Each row of a before or after table is a point. One or more steps were done to the points. Then noise was added and the rows were shuffled. The steps act on how far a point lies along the listed directions, d1 being the first. What was done? A step turns or swaps two directions, mirrors them in a line or flattens them onto one, adds a multiple of one to another, or multiplies one. Angles are multiples of 10 degrees, from the lower direction toward the higher: turns from -170 to 170, lines from 10 to 170 but not 90. Use the fewest steps. Two steps may share a direction if one is a turn and the other turns, adds or multiplies; they go together, in the order done. Otherwise the lowest direction goes first.
(in the rows, 128 means zero)

Directions:
(1): [79 99]
(2): [ 99 177]
Before (10 x 2)
[[160 118]
 [ 68  78]
 [115 117]
 [118 169]
 [164  82]
 [ 78 179]
 [157 144]
 [108  45]
 [105 145]
 [199 140]]
After (10 x 2)
[[ 70 174]
 [173  88]
 [196 154]
 [163 125]
 [102 139]
 [ 76  68]
 [108 164]
 [155 148]
 [117 114]
 [124  42]]
Steps: turn d1 and d2 by -10 degrees

Directions:
(1): [147 145  64 198 117 127]
(2): [133  75 133 131  47 109]
(3): [178 170 190 158 114 104]
(4): [ 91 188 128 116  75 172]
(5): [174 156  85  66 115  95]
Before (9 x 6)
[[173 107 119  52 187  81]
 [125 128 128 182   7 116]
 [161 129 151 180 153 101]
 [172 169 104 122 116 121]
 [179 175 110 115  80 114]
 [165  66 129  83 102  73]
 [111 102 145 126 102 110]
 [121 156  67  81  84 129]
 [112 112  55 174 118 145]]
After (9 x 6)
[[ 80 159  93 115  76 165]
 [157 162 106  25 139 108]
 [120 102 145 208  28 115]
 [146 182 115 135 103 146]
 [116 105  55 174 126 140]
 [156 110 119  59  67  91]
 [118 100 141 122 104 102]
 [179 140 135 154 147  87]
 [143 185 131 138  66 145]]
Steps: turn d4 and d5 by -50 degrees

Directions:
(1): [151 115  68 105 152 154 128 187  97 149 212]
(2): [102 156 112 188 127 138 107 138 103 231  99]
(3): [185 190 100 125 148  41 144 123  88 122 113]
(4): [155  45  86 174 179 106 117 148 149 115  80]
(5): [ 46 109  91 108 137  61  86  88 134 132 162]
(6): [101 123 134  99 210 145 211  90 119 155 119]
Before (11 x 11)
[[ 92 128  99 115  63 123  98 125  95 145 201]
 [108 191 137 145 102 140 100 158 101 170 188]
 [110  60 142 141 143 238 152 140 143 146 120]
 [ 81  74 114 149 107 202 129 136 124 177 154]
 [ 77  88 134 112  44  79  65 141 151  52 187]
 [165 141 140 160  98 160 128 120 119 141  98]
 [103 127  81 100  57 144  75 178 130 104 210]
 [193  61 152 200  93 157  90 173 167  69  47]
 [ 55 111  84  82 104 131  95 129 138 116 218]
 [115  79  94 161 159 144 120 157 116 145 149]
 [113 141 166 199  47 142  47 139 163 142 111]]
After (11 x 11)
[[135  72  54 128  92 124  75 194 141  82 175]
 [132  29 123 181  76 127  69 183 168  66 123]
 [119 137  83 141 149  51  87 146 112 120 176]
 [181 132 123 127 148 147 162 164 102 102 154]
 [167 160 150 147  68  52  71 121 153  57 124]
 [162 193 217 122  16 175 116 137 133  71 127]
 [152 141 147  47 131 143 183 105 119  53 170]
 [131 169 137 119  85 110 120  89 110 124 134]
 [142  38  63 131 158 126 109 173 157  84 148]
 [176 110 102  80 130 100 168 123 106  60 166]
 [143  63  61 146 113  90  98 141 109 107 160]]
Steps: swap d2 and d3; turn d4 and d5 by -100 degrees

Directions:
(1): [157  55 154  76  82 117  75 185 164 136  99 149 149  71 129 109  88  71]
(2): [157 113  35  75 135 170  99 188 115 160  99 103 110 166 108 189 172 146]
Before (9 x 18)
[[176  13 140  56  53 111  58 229 184 129  87 158 182  41 130  98  80  46]
 [143  76 200  80  62  70  87 168 169 121 121 137 128  65 151  83  92  67]
 [173  80  92  59  80 138  63 247 152 171  92 153 146  77 130 152 141  82]
 [112 127 174 156 104 121 157 123 136 105 142 174 137  95 131 100 110 102]
 [ 90 174  55 190 153 160 183 106 105 134 155  97  88 172 128 166 158 197]
 [123  82 193 118  86  80 101 129 169 107 108 141 160  80 133  69  61  85]
 [131 131  94  98 159 149 130 164 118 124 127 106 140 142  96 161 161 146]
 [143 147  91 116 168 130 115 133  98 140 122 112 115 154 154 138 144 128]
 [142 149 141 138 119  96 127 150 112 121 101 119 141 114 148 125 101 101]]
After (9 x 18)
[[ 84 179  69 202 155 155 190  95 104 127 161 100  90 168 133 156 152 197]
 [129 136  96 102 163 149 135 159 115 123 130 107 140 146  97 162 161 149]
 [183  11 115  44  57 121  52 241 179 136  79 150 176  52 123 115  94  51]
 [117 119 174 149  99 120 153 129 137 107 138 175 139  90 131 100 106  97]
 [143 147 138 137 117  96 126 153 112 122  99 119 143 114 148 128 102 100]
 [172  87  74  59  88 145  66 250 146 174  92 146 141  90 129 164 153  91]
 [148  69 186  67  59  78  78 181 168 129 115 133 125  69 149  93  96  67]
 [130  73 182 105  84  83  93 142 172 112 101 140 159  80 130  76  64  82]
 [140 150  94 122 169 128 119 127  96 140 124 112 116 155 156 136 145 130]]
Steps: turn d1 and d2 by 10 degrees

Directions:
(1): [137  71 152 115 177 181 171 193 121  89 159 180 160 174 111 129 220  76
 167  96 119 153 143 126 180 111 185 126 130 198 120 177]
(2): [149 142 125  83 156 189  97 147 145 137  65 108 154  94 139 190  67 156
 130 103 209 208 114  90 144 175 171 142  89 147 203 166]
(3): [173 160 135 138 112 172 115 112 182 104 156 194  35 142  87  91 133 112
 147 153 181 205 136  56 142 110 132 161 178  87 106  61]
Before (8 x 32)
[[160 120 138  81 150 180 109 161 162 151  95 130 137 116 126 156  98 139
  131 122 192 203 119 119 156 153 162 132 112 142 149 144]
 [108 106 130 145 132  88 167 142 114 133 169 130 150 148 109 109 155 124
  122 127  62  64 159 162 140 105 137 111 126 162  79 150]
 [108 161  99 160  63  54  99  71  94 138 116  79 121 118 162 128  64 173
   92 175 123 100 129 158  93 120  61 114 136  41 136  69]
 [107 151 115 130 102  95  92 101 128 136 109  90 120 107 149 127  61 159
  106 157 110 102 134 158  89 132  80 130 127  95 134  87]
 [128 174 124 158  81  70 100  88 153 172 110 101  87 111 126 102  85 160
  115 163 128 104 122 115  73 123  69 139 166  40 100  58]
 [109 100 137 145 141 120 131 134 131  94 147 168 101 134 110 111 150 115
  129 150 124 122 145 134 142  89 143 136 147 145  99 119]
 [168 200  97 152  69 129  67  66 163 168  74 127  70  84 144 123  18 178
  108 169 191 171 101  66  94 141 113 150 125  41 151  71]
 [147 196  90 114 134 164  83  89 162 156  92  95  96  90 123 136  39 166
  116 141 219 194 111  83  96 143 127 149 147  71 189 110]]
After (8 x 32)
[[131 167 131 172  79  74 113  92 161 155 137 133  65 132 111  79 116 137
  125 171 117 106 128 105  78 103  66 145 191  36  75  41]
 [100  86 133 132 145  88 174 163 100 134 157 112 186 150 120 131 167 123
  120 111  55  51 159 183 143 112 148 101 106 192  92 184]
 [164 140 135  87 139 173  95 138 173 155  92 127 115 106 129 149  80 147
  125 133 204 209 117 109 149 153 150 138 118 119 150 124]
 [117 103 140 137 147 137 131 138 139  89 149 182  91 137 100 108 151 114
  134 148 140 144 142 120 149  86 150 142 152 145 102 115]
 [ 99 139 114 139 102  80 103 109 117 134 120  89 124 114 151 120  79 153
  107 158  85  79 137 171  89 125  77 123 127  97 119  89]
 [185 218  96 175  48 126  63  48 188 156 111 166  11 104 120  80  36 163
  116 192 194 179 107  44  93 118  99 162 162   6 114  17]
 [ 99 150 105 170  67  43 118  76  84 137 134  85 127 129 163 117  94 160
   94 175  94  74 134 174  92 107  57 106 143  49 117  75]
 [156 217  92 132 109 154  77  65 184 150 111 116  50  93 108 106  40 160
  120 165 222 200 114  66  85 130 108 162 176  38 167  63]]
Steps: turn d1 and d2 by 20 degrees; multiply d3 by 2

Directions:
(1): [114  44 101 150 145 126 153  94 166 147 129 103 167 113 149 118 198 249
  77 197 110 156 132 106 112  88 120 103 171 111 110 156 161 127 136 156
 123  75 104  63 138 156 151 139  94 157 148 138 108 119 146  71 137 145
 144 102 157  53 116  92 110 139  89 163]
(2): [ 71 182 100 148  99 149 220 105 114 103 182 172  85  84 179 120 148 112
 185 169  98 129 100  81 108  59 131 119 120 137 122 130 107 133 187 119
  89 149 149 163 165 180 187 150 196 172 111 163 146 117 135 130 142 103
  90 128 153  98 109  94 137 123 196 110]
Before (8 x 64)
[[178  97 157 128 168 111  43 150 140 134  78  91 176 178  88 128 105 145
   58  80 146 120 143 178 142 189 119 155 129 120 125 131 133 114  57 133
  171  94 101  89 100  66  74 111  35  71 144 113  96 138 110 123 138 125
  167 142  98 157 158 168 119 143  78 142]
 [105 122  98 145 103 138 161 122 133 120 136 124 107 110 145  87 153 153
  117 151 125 141 121  95 125  95 144 113 134 136 120 125 114 139 152 128
  118 124 140 116 154 146 161 153 143 172 131 140 140 107 129 108 153 118
  119 110 152  97 107  98 128 122 161 125]
 [181 101 143 116 161 107  17 167 148 151  59  87 165 188  70 144  82 104
   75  63 165 102 176 187 162 235 139 146 127 148 121 118 137 102  53 147
  189 128 120 109  68  53  48 120  50  67 130  89 119 162 111 152  91 149
  162 139  75 179 131 187 136 134  51 140]
 [ 90 160 100 143  86 158 180  84 137 125 160 161 114 109 180 109 148 140
  167 167 109 138  98  89 104  85 119 121 129 126 120 120 119 117 184 113
  101 149 125 153 154 172 166 130 174 168 110 164 131 114 120 129 152 108
  119 144 163 113  99 102 112 118 168 118]
 [128 168 132 138 119 140 143 129 111 106 142 157 111 128 142 139  95  83
  190 102 110 109 115 131 141 125 140 146 113 164 129 106 109 109 146 121
  133 155 144 167 139 141 148 144 167 112 129 140 126 130 123 162 122 120
   94 142 115 157 136 120 138 120 166 110]
 [162  38 125 113 145 131  73 118 144 137  92  81 171 148  99 113 157 207
   49 146 144 158 150 140 122 173 117 113 157 112 129 137 166 130 112 162
  134  76 102  65 103 110  81 107  72  85 125 106  96 140 156  91 122 152
  153  86 129 100 143 130 117 122  41 159]
 [163 114 167  94 147 105  60 175 129 130  91 101 162 183  97 120 105  93
  100  71 163 114 183 156 157 200 126 120 107 126 114 108 137 112  77 123
  157 123 117 149  83  89  70  93 106  79 145  85 120 148 119 135 120 113
  166 128 100 182 115 152 127 129  72 132]
 [ 91 148 109 140 101 146 161 102 129 117 132 157 139 102 141 105 150 150
  131 176  94 147 122 113 130  96 140 110 114 131 130 143 142 122 160 121
  103 107 126 137 151 144 154 156 151 137 154 139 134 114 128 104 144 131
  123 114 142 101 117  96 125 138 152 135]]
After (8 x 64)
[[186 130 153 108 157 105   7 179 136 144  58  97 152 195  64 148  57  63
   93  38 171  92 173 194 169 249 143 155 111 155 127 108 126 104  48 138
  192 147 127 132  65  44  41 116  59  56 123  86 126 167 103 171  88 144
  158 148  65 205 136 200 142 130  65 128]
 [ 88 144  95 146  88 160 188  78 145 128 160 154 122 107 186 107 161 165
  157 182 105 145  98  85 101  76 117 117 139 123 115 126 127 116 184 119
   99 139 120 140 156 179 171 131 168 174 113 165 126 111 122 117 154 111
  122 138 170  97  95  95 107 119 161 125]
 [182 121 165 121 162 110  38 159 127 128  78  98 167 183  84 131  84 110
   70  58 151 111 143 185 146 201 121 161 114 125 132 123 124 114  56 124
  171 110 108 108  96  59  66 107  45  62 137 109 102 140 105 136 135 121
  164 149  90 181 161 178 124 140  89 133]
 [167 132 170  89 144 106  56 183 120 127  91 107 151 186  93 123  89  65
  111  55 169 108 185 161 161 208 127 125  98 132 117 103 130 113  74 116
  158 135 123 164  80  84  66  90 114  72 140  83 125 151 113 149 117 108
  163 135  93 198 120 161 131 127  80 122]
 [103 112  95 146 106 139 165 118 136 123 135 122 112 108 146  86 160 167
  110 159 123 143 120  90 125  91 143 110 139 135 115 129 117 140 154 131
  117 116 137 108 156 149 166 154 141 177 133 141 137 107 131 102 154 121
  120 106 156  87 108  95 125 123 157 130]
 [166  55 131 110 139 133  67 127 137 132  92  86 163 150  97 113 141 182
   60 133 147 152 151 144 126 180 120 117 148 116 133 132 160 130 112 154
  136  89 107  78  99 104  76 107  80  78 120 104 101 141 152 104 121 149
  149  91 123 117 145 137 121 119  48 151]
 [128 160 129 141 121 142 144 124 113 110 141 155 114 127 146 137 102  93
  185 107 108 111 115 131 138 122 138 141 115 161 129 109 113 110 146 120
  132 149 141 161 139 144 150 144 165 116 130 139 123 127 123 155 121 122
   95 140 118 151 135 117 136 121 161 113]
 [ 91 139 106 143 103 148 165  98 133 119 132 154 142 101 143 105 157 166
  124 184  93 151 121 107 128  91 138 107 120 130 128 145 147 122 162 125
  102 101 124 130 153 148 158 155 146 139 156 140 130 112 129  98 145 132
  124 111 145  94 115  92 121 139 148 138]]
Steps: add 0.3 times d2 to d1
